Each row is a point. The last column is the point's height on a tilted bowl or saddle (a function of degree 2), plus a little noise. Count its main directions that bend up, bend down and stay straight.

Points (10 x 3):
[[ 16  68 -57]
 [ 26  38 -33]
 [-11  32 -29]
 [ 26 -51 -31]
 [ -9 -14 -20]
 [  9 -28 -21]
 [-31  22 -28]
 [ 40 -22 -21]
 [-54 -76 -73]
 [ 42 -75 -50]]
Directions: 0 up, 2 down, 0 straight

Points, 16 rows:
[[-20  70  28  45]
 [ 20   6 -12 -16]
 [ 29 -56  27   5]
 [ 74 -21 -65  70]
 [-34  36  60  59]
 [-27 -15   0 -30]
 [ -3  -4   0 -25]
 [-42  26  22   9]
 [-54  48   5  22]
 [ 15 -27  76  46]
 [ 86 -54  66  60]
 [-71 -18 -50 -55]
 [-11  37 -24  -4]
 [ 11   2  11 -17]
 [-40 -38  59  44]
 [-17 -34 -29 -44]]
Directions: 2 up, 0 down, 1 straight

Points (18 x 4):
[[-31  34  33 -56]
 [-28 -76 -12 -51]
 [ 18  32 -43 -28]
 [ 82 -26  41 -20]
 [ -6  33  66 -73]
 [ 43 -55   2 -33]
 [-11  -8   0 -10]
 [-27 -40 -43 -11]
 [-29  18 -38 -12]
 [ -8 -75 -31 -46]
 [ -3  12  -1 -11]
 [ 49  -4  21  -9]
 [-47 -61  27 -66]
 [-33  65 -67 -66]
 [  4  34 -30 -24]
 [ 76  61  52 -55]
 [ 59 -41  19 -24]
 [ 34  -3   5  -8]]
Directions: 0 up, 2 down, 1 straight

Points:
[[-75 -38   8 -13  59]
 [ 15  20  28 -74  16]
 [-82  30 -39 -49  37]
 [ 22  14  14  50  27]
 [ 26 -12  38  81  35]
 [-47  16  31  -4  40]
 [-24  21 -32   0  26]
 [ 65 -20 -38  12  83]
 [ 25  26  39  -3  22]
 [-28  48  31 -59  38]
 [ 25 -19  19   1  28]
 [ 12  13  95  -3  26]
 [ 19 -11  15 -50  20]
 [ 37 -11  65  86  36]
 [-30 -27 -31  64  43]
 [-25  65 -15  -6  55]
 [-43  21  28  14  41]
 [-44  16 -30 -21  23]
 [  6  -7  30  30  26]
 [ 34 -20 -50   5  61]
 [ -1  15  13  77  30]]
Directions: 2 up, 0 down, 2 straight

Points (41 x 7):
[[-70  49   1  26  56 -29 -29]
 [-95   6 -11  33 -71 -34 -95]
 [ 34 -16  95 -14  21  46 -57]
 [-41 -74  32  19  19 -42  17]
 [ 61  19  42  38 -31   1 -24]
 [-36   3  21 -60 -33 -25 -50]
 [-26  54  21 -18 -11   2  -7]
 [-37  27 -10   0  20 -12 -12]
 [-35 -39 -20 -29  31   9  -7]
 [  4   3  12  36 -20   1 -11]
 [  6 -19  -9  29  -8 -14  -9]
 [ -1  33  18 -14 -37 -27 -12]
 [ 46  42 -12  37  32  31 -30]
 [-23  13 -47  -7 -16 -24 -28]
 [ 49  -5  17  33  -4  12 -19]
 [ 19  25  12 -13  57  25 -32]
 [ 14 -14  26   2 -12  20  -5]
 [ 40   2  39 -69   1 -30 -46]
 [-34  27  48   4  12 -18 -16]
 [-11  38  10  54  40  -9 -22]
 [ 44  35 -41 -57  11  16 -44]
 [  8  -2   9 -33  79   7 -40]
 [ 31  -1   4 -17 -17 -33 -16]
 [-54  15  23 -24  20  17 -25]
 [  7  -6 -22 -17 -32  13 -14]
 [  8 -35 -25 -17  25 -11  -6]
 [-27  31  19 -14  26   5 -14]
 [ -8   5 -39  21  -6 -52 -21]
 [ 31 -13 -41   0 -17   1 -21]
 [ 23  27  43   0 -10  20  -4]
 [ -9 -57   0 -24   7 -21   1]
 [ 38 -21  21  18  -6 -42 -17]
 [ -2 -29   5  15  -2  35  -1]
 [-16  25 -15  15 -60  32 -11]
 [-12  47  55  -9  19   6 -17]
 [ 20 -12  56 -14  -8 -31 -22]
 [ 33   7  -9  11   2 -40 -13]
 [-40  33   9 -32  18  43 -26]
 [ 28  10 -26  44  39  -5 -28]
 [ 35  47  14  31  23 -19 -13]
 [ 50  24 -16 -13   7  29 -17]]
Directions: 1 up, 4 down, 1 straight

Points (64 x 9):
[[ 23  -5 -16  -3   1   4  20 -33   1]
 [ 20  -2   2   3   9 -19  30 -25   6]
 [ 15 -51  -5 -23  14  -5  -7 -13   9]
 [ 38   5 -45   1 -15 -12  15 -27  20]
 [-22 -50  41  36  34  76 -19 -49  93]
 [ -5 -20 -22  20  24 -18 -39  13   9]
 [ -2 -15  18  -3  18  17  -6  43  -4]
 [ -9 -49  27 -24   9   4 -11 -38  -7]
 [ 62 -22  -8   8   1 -14 -61  -7  62]
 [ 49 -45 -40 -33 -64  17   1  -4  18]
 [ 10  15 -41 -36  45 -28  14 -31  47]
 [ -3  12  -6   5  43  79   0   2  71]
 [-14  58 -27 -39  25 -24  32 -30  60]
 [-48 -27 -16 -28  -6  10  28  27  20]
 [-12  -1 -49  34  47  56   0   0  64]
 [-11  -7   5  15  19 -34  12  41 -35]
 [ 49  -7 -39  -6  36 -37 -25  50  30]
 [-17  23 -20  25   6  33  21  19  19]
 [-15  -2  -8  23  15   9 -23  15  -2]
 [-28 -34 -29  -5 -42  34 -48  -5  30]
 [-16  19  32 -11 -13   8  20  -7   3]
 [-24  71  31 -47 -39 -19   1 -43  31]
 [ 12  -5 -25   9  20  73  -4  12  54]
 [-17 -10  13 -56  -5 -20  36 -15  10]
 [ 28  24  10  14  17  38  13   3  28]
 [ 40 -22 -51  25  23  10  20 -19  46]
 [ 34  16  16  39  13  -2  41  51  -1]
 [ 26  37 -21 -21 -38  27  28  31  44]
 [ -2  -9 -30 -19 -69 -26 -13  -6   6]
 [ 25 -23 -26   3  11 -15  45  46  11]
 [-37  27  55  22 -29 -62   6 -14  12]
 [-20   3  -5  50  22   2 -25   0  10]
 [ 10 -18 -20  16  12  -6 -21 -33  10]
 [-24  14   3   1  -8 -35 -50 -38   7]
 [ -2  -5  -4  29 -10 -31  27 -10   3]
 [  3 -24  21  16  11  36  28 -12  20]
 [ 45 -24  -3  -5   6  -9  30  22  17]
 [  3 -17   9 -40  13 -19   9   7   0]
 [-10  18  41  34  32 -28  13   2  -7]
 [-20 -24   6   1 -41  -5  49  -6  10]
 [-68 -45  27  95   2 -72 -15 -48  95]
 [-33  10  36 -11 -12  15   7 -21   2]
 [-13 -19 -32  -9 -24 -29  11  25   4]
 [-49 -11 -22   1  -8  -5  23 -44  12]
 [  0 -19 -14  31 -12  44 -25 -20  25]
 [-37  66  -3   8  -5  24  14  -2  45]
 [ 35  13 -21 -10 -61   4 -19   4  21]
 [ -4  -4  68 -12 -76  29  -5  -9  18]
 [ 25 -19 -12 -17 -46 -30 -12 -40 -18]
 [ 36  11   0  13  49 -21   7  43 -14]
 [ -9   8 -14   9  -7  11   7   4  -1]
 [-19   7 -23 -27 -20 -10  13  12   3]
 [-16  19  -4  36 -30   6   0 -19   9]
 [ -3  23   5  -4  -5   9 -17 -11   0]
 [ 27   7   7  33  20   7 -58  63  22]
 [ -1 -15  -5  10 -24 -11  31   2  -1]
 [-26 -16 -10 -41 -13  28   4 -10   4]
 [ 36 -40 -18 -13  74  -8   3 -25  62]
 [-14 -15  33  -5  20  17 -37 -11  13]
 [  0  17 -38 -50 -25  14  37 -24  21]
 [-26  -1 -15 -35 -13 -44  -3  14   2]
 [ -9 -34   2   4 -37 -47 -23  -2   4]
 [-18  68 -57  18  -5  54  28  18  86]
 [-47  23   6   8  23 -25  38 -12  15]]
Directions: 7 up, 1 down, 0 straight

Points, 61 rows:
[[-52 -60  29  13  15 -33 -89 -63 -95]
 [ 73 -46 -13 -33 -55 -10  17  -7 -48]
 [  3  24  19  36 -43  23 -18   2 -23]
 [ 75 -17 -11 -27  -8 -10  41 -47 -36]
 [-46 -50 -24 -10  -6  10  42  23  -5]
 [-20  19  10 -26 -34  19  47  89 -20]
 [-22 -21 -10 -14 -10   9  25 -20   4]
 [ 49  10  29  -5 -57  19   0 -79 -45]
 [-14  59 -27  -4 -54   6  15 -49 -41]
 [-50   7 -11  21  74 -21  13  22 -23]
 [-53   9 -34   2  -1  -2 -24 -20 -11]
 [-56 -10 -40 -35 -43   6 -39 -29 -34]
 [ -1  20 -62 -20  -6   7  45 -59 -23]
 [ 36 -16 -14  15  -4 -32   4 -31 -21]
 [ 34  61   2  74 -31 -51 -14 -14 -80]
 [  1  15  67  32  13  42  84  35 -43]
 [ -2   0  42 -35 -77  16  58 -11 -31]
 [-20  31  -4 -15  20   4 -19  -8   2]
 [ 27  27 -38  15 -46   4  52 -27 -33]
 [ 35 -65  16 -46  52  54 -21   6 -18]
 [ 51  31  42  16   1   6   8 -31 -16]
 [-82  -5  -3  34  34 -21 -20  28 -27]
 [-13  -4  20 -54 -21   5  64  14  -4]
 [ -9  18  40  29  23 -26 -24  40 -19]
 [ 38 -62  46  12  -4 -33  -3   7 -28]
 [-66  -8  14  14  -3  38 -46  51 -26]
 [-54 -22  35 -33 -46 -33  20 -34 -32]
 [-27 -33  26  19 -26   1  -4   8  -8]
 [-21  29 -10 -16  23   5  55  15   6]
 [ -5 -13 -18 -17  26  17 -39  74  -5]
 [-49 -17  16   3  43  78  45 -44 -38]
 [-18  33 -17  61  56  34 -15   6 -50]
 [ -1  -9   4 -45 -52  44  -4  27 -10]
 [ 22 -14 -16   5  44  20 -49 -31 -22]
 [ 72   1   7  -8  22  15  -6 -34 -14]
 [-23  80   5 -15 -11  -3  44 -32 -24]
 [-31 -31  32 -52  12 -71   6  20 -35]
 [-20 -49  18  53 -25 -34  42  17 -39]
 [  1 -33 -39  15 -15 -28   1  74 -20]
 [-46  18   6  48 -13  20  45 -54 -31]
 [ 10  33   3  -2  54  -8  -5 -10 -11]
 [ -3 -12 -22  25 -55 -71   3  -9 -44]
 [-23  49   5 -17  -3   6  13   8   3]
 [ 17  27 -11 -53  25  30  35 -52 -18]
 [ 65 -24  16   5  -3 -79  -1   5 -50]
 [-25 -23   9 -58 -68 -30   4  21 -29]
 [ 56  13  35  12  -6  54  31  32 -25]
 [ 31  -6  -1 -40  37  35  15  -8   0]
 [ 25   5 -11  -6  10  16 -36  35   2]
 [ -3  36 -14   4  14  -9   4  12   3]
 [ -2  32  30  35 -26 -36  41 -27 -28]
 [ -4  39  46 -27 -32   0  49 -41 -18]
 [ -7 -12  -6 -25   5 -30  10 -33  -4]
 [ -6 -13 -42 -23  -4 -40  66  -6  -6]
 [-44  36  16 -14 -79   0 -10  13 -31]
 [-83  64 -64 -18  56  36  22 -37 -49]
 [ 54  37 -37   7  14 -57 -27 -20 -42]
 [ 14 -57  30  61  29  30  46 -11 -47]
 [ 20  16  26 -17 -19  21 -34  -7   2]
 [-15  20 -11   1 -24  33  22  95 -22]
 [ 42  19 -11  18   3  26  17   0 -13]]
Directions: 0 up, 7 down, 1 straight

Points, 63 rows:
[[-36  41   0   3 -13 -13 -45  41 -23]
 [ 12 -53  28  22  46 -13   3 -80 -59]
 [ 63  22  32 -29 -22 -66  57 -74 -95]
 [ 31   2  20   8  45 -41  27  -9 -44]
 [ -9  22 -58 -28 -52  28  31   4 -24]
 [ 52  -1 -13  49  20 -57  26  46 -41]
 [-36 -28  -4 -40   4  74 -39 -31 -15]
 [-11 -17  44   0   8  18 -15   6 -13]
 [  5  26  11 -21  33 -47  12 -48 -47]
 [ 25 -24  37   5 -37  25   6  14 -34]
 [ 46  14  84 -19  30 -19 -14   4 -60]
 [ 31  -3  14  17 -42 -10 -35 -37 -50]
 [-24 -18  -2  55  25  56  59  59 -52]
 [-45 -54 -22 -16 -38  -5  21  53 -42]
 [-18 -19 -21 -25 -33  -5 -48   4 -22]
 [  1 -37  42 -49  13  43 -35 -40 -21]
 [ -6   3 -14  20 -28 -30 -23  35 -15]
 [ -4 -95  19  23  29 -36  44 -55 -86]
 [ -5  20 -35  -5   3  13   0 -64 -12]
 [ 44  13  20  -1 -43   5  31 -25 -35]
 [-19  51 -39  54 -12  36  76 -17 -19]
 [ 56 -20 -28 -56 -53 -27  19 -18 -60]
 [ 14   7 -11 -23 -22   5 -37  -2 -16]
 [-10 -66  82  16 -22   1  13  23 -70]
 [ 29 -47  -2 -81 -39  23 -36  29 -44]
 [-13 -13 -42 -14  20  33 -56  25  -9]
 [ 43  35 -21  36   4   4 -20 -40 -32]
 [ 64 -74  13  10   8  -1 -77  40 -38]
 [-13  16 -52 -20  16 -31  27  16 -14]
 [ 16 -10  44 -21 -51  -5 -29 -13 -47]
 [  9  41  75  62  37  -3  27  -2 -56]
 [-13 -21  11  35 -42  25  39 -23 -32]
 [ 36  39  -2  29   7  58  10  29 -24]
 [ -2  29   4  -3 -40 -41  12 -48 -24]
 [ 59 -24 -10  -1  91 -13  -5 -30 -76]
 [-28  33  32 -54 -48 -29 -15   2 -39]
 [-52  38  29 -20 -46  -8  49 -10 -23]
 [-33  28 -47 -12  -7  43 -15 -27 -10]
 [ 22  58 -33  -3  -3 -53  46  30 -19]
 [-13   3  -4  51  24  43  51 -48  -8]
 [ 11  -3  14  64   3 -41 -51  48 -45]
 [-32 -25  11 -44  -1 -44  10  36 -30]
 [ 33   8  -5 -12 -28 -32 -26 -17 -31]
 [ -7  22  34  19  40  64  10  12 -13]
 [-13 -60   2 -14  15  10  34   7 -18]
 [-19 -16 -17  -5 -15   3  26 -35  -7]
 [ -3  -8 -20 -28  60  -8  14  15 -27]
 [ -9  14 -16  -6  -8 -23  37   0  -6]
 [ 21 -20 -60 -21  -3 -29   9  12 -19]
 [-12 -21 -90  -1 -31  24 -17   6 -29]
 [ 10  15 -60 -67  33  65  59 -28 -60]
 [-27  34 -15  25  28  48  22  18 -11]
 [-45  -3  -7  10  13  30  51   9 -12]
 [ 50  36   5   5  34  24  11  -7 -24]
 [ 21  43  -5  24 -40  -8 -13 -57 -34]
 [ 61  22   9 -63  25 -10 -21  -9 -59]
 [  3   9 -12  20   8  17 -20 -11  -5]
 [-18  23  42  45  22  13 -32  -1 -28]
 [ 12  -8 -28 -17  11 -10   0   3  -8]
 [ 11  36   4   0  -9  18   6  15  -8]
 [ 20  52 -72  -9  22 -36  40  46 -29]
 [ 41  20  33  77 -37  -1  10  34 -66]
 [ -2  35  52  52  44  43  21  28 -37]]
Directions: 0 up, 6 down, 2 straight

Points:
[[-34  20   1  -4 -34  16 -21 -60 -19]
 [ 58  -6 -55   1 -26   2 -22   6  -3]
 [  3 -12  17  26  23 -55 -13  16  -2]
 [ 63  -3 -33  41  19 -11 -57  26  -9]
 [  7  43 -14 -13 -52   6 -33  24 -26]
 [-12 -37   4  54  51  27   8  17 -32]
 [ 58  14 -81  22  -8  19 -20 -29 -17]
 [-18  49  28  29  23 -18 -58 -43  -8]
 [ 13  27 -24 -42  31   1  16 -39  -6]
 [-23  37  28  -8   2 -16  12  17 -18]
 [-76  15  24  14  -1  18   1  10 -25]
 [-24  14  10  33 -10  10  31 -48 -24]
 [ 38  -8  38  -3 -22  22  11 -65 -29]
 [-44  22  17  32 -44  62 -21 -10 -52]
 [-17 -17  11 -75 -25  42  -1  33 -18]
 [ 17  41 -55   7  25  29  67 -16 -16]
 [ 36 -23   3  27 -24  39  20  -6 -28]
 [ 31  69  32  28   8  -7 -24  13 -14]
 [ 43  41 -22 -14  42   0 -32  26   7]
 [  1  12  11 -16  15 -11   2   7   4]
 [-46 -34   1  33  -8  -4  33 -63 -26]
 [-17  21 -22   9 -40 -31  -7 -21 -16]
 [  9  30  12  14  34 -30  -9 -34   5]
 [ 30  49 -31 -10  48   6  -4  13  12]
 [ 52   8  -5  20 -49   3  -5  21 -15]
 [-33 -19  95  13  35   9  49  80 -95]
 [  3  55  27  -2   9 -14 -53  26 -25]
 [ 62  -6  30 -16 -30  -4 -28  48 -13]
 [  0  29 -19  78 -20  17  17  20 -35]
 [ -5  30 -33 -33 -21 -50 -34 -38 -26]
 [ 50  -9  25 -46   0 -53 -22 -15  -6]
 [ 40 -30 -39  13 -51 -11  17  -1 -15]
 [  0 -30 -45 -21  44 -12  20  43  13]
 [ 64  68 -17  18 -17  -2  40 -17 -16]
 [-18  10   6 -33  18 -33 -10 -26  -2]
 [ -7  -1  37  42  -5  50 -46  31 -52]
 [ 38  20 -38  -2 -20  16   8   7   3]
 [  4  29 -26 -16 -39  -3 -19  -6  -9]
 [ 25   3 -27 -23 -18 -49 -13   5   0]
 [ 73   3  19 -30  12 -30  -2 -26   0]
 [-10  20 -15   4  50 -14  46 -10  -5]
 [-93  52  60 -22   3  30 -17 -52 -55]
 [ -1  50  33   1  43  20   1 -28 -16]
 [ 29  31  17  19 -55 -48 -20  -9 -30]
 [-10   7  68 -30 -23   1 -32  -3 -37]
 [-14  31  -6  30 -60 -11  37  44 -41]
 [ 40 -15  -2  -4  -8 -28   1   0  10]
 [-18   5  55  10  13  36 -22 -43 -23]
 [ 38  12  29  36 -28  95 -16 -11 -85]
 [-36   6   6 -27 -21 -58 -26  75 -37]
 [ 18  13  23 -10 -59  11  51  -8 -43]
 [ 54 -15 -33  31 -31  13  77  -9 -44]
 [-11  23 -13  -9 -42  21 -14  20 -14]
 [ 24   2   8  49   2  11 -12  19 -12]
 [ 25  26  10   5   5  33  43 -27 -25]
 [-17 -28  -8 -28  -1  28 -28  21   3]
 [-37   8 -14 -17 -38   0  21  29  -9]
 [  7  26 -34  34   1  22 -26  17   0]
 [-15   9   8 -19 -29 -57  29 -11 -24]
 [  1  31   0 -45  17   9 -10 -35  -9]
 [ 49 -25  33  42  15  -5  33  67 -23]
 [-11  10  21 -26 -33 -25   4  47 -18]
 [  2  -6  -9 -10  -1 -15  32 -24   0]
 [ 40   3 -34  -4  14 -30   5 -12  11]
 [  0  18  -7  44   7  12  39  20 -15]
 [ -5  70 -13  -2  -4 -12 -11  64 -13]
 [-28  18 -16   2   8   3  -4  76  -4]
 [  3 -36  -6 -20   6 -12 -53  24   1]
 [-29  -1  24  11 -42 -30  30  51 -34]
 [-25 -28   2  15 -25 -29  -6 -23  -6]
 [ 14  12   0 -44   2  15  -6 -55 -13]
 [-44 -53 -24  16 -14 -20 -61 -85 -18]
 [-27  24  16 -29   1   0  21  -6 -12]
 [ -2 -14  29  10  -3  54  -3  29 -31]
 [ 39  31 -21  15  29  28  -1 -13   2]]
Directions: 0 up, 5 down, 3 straight
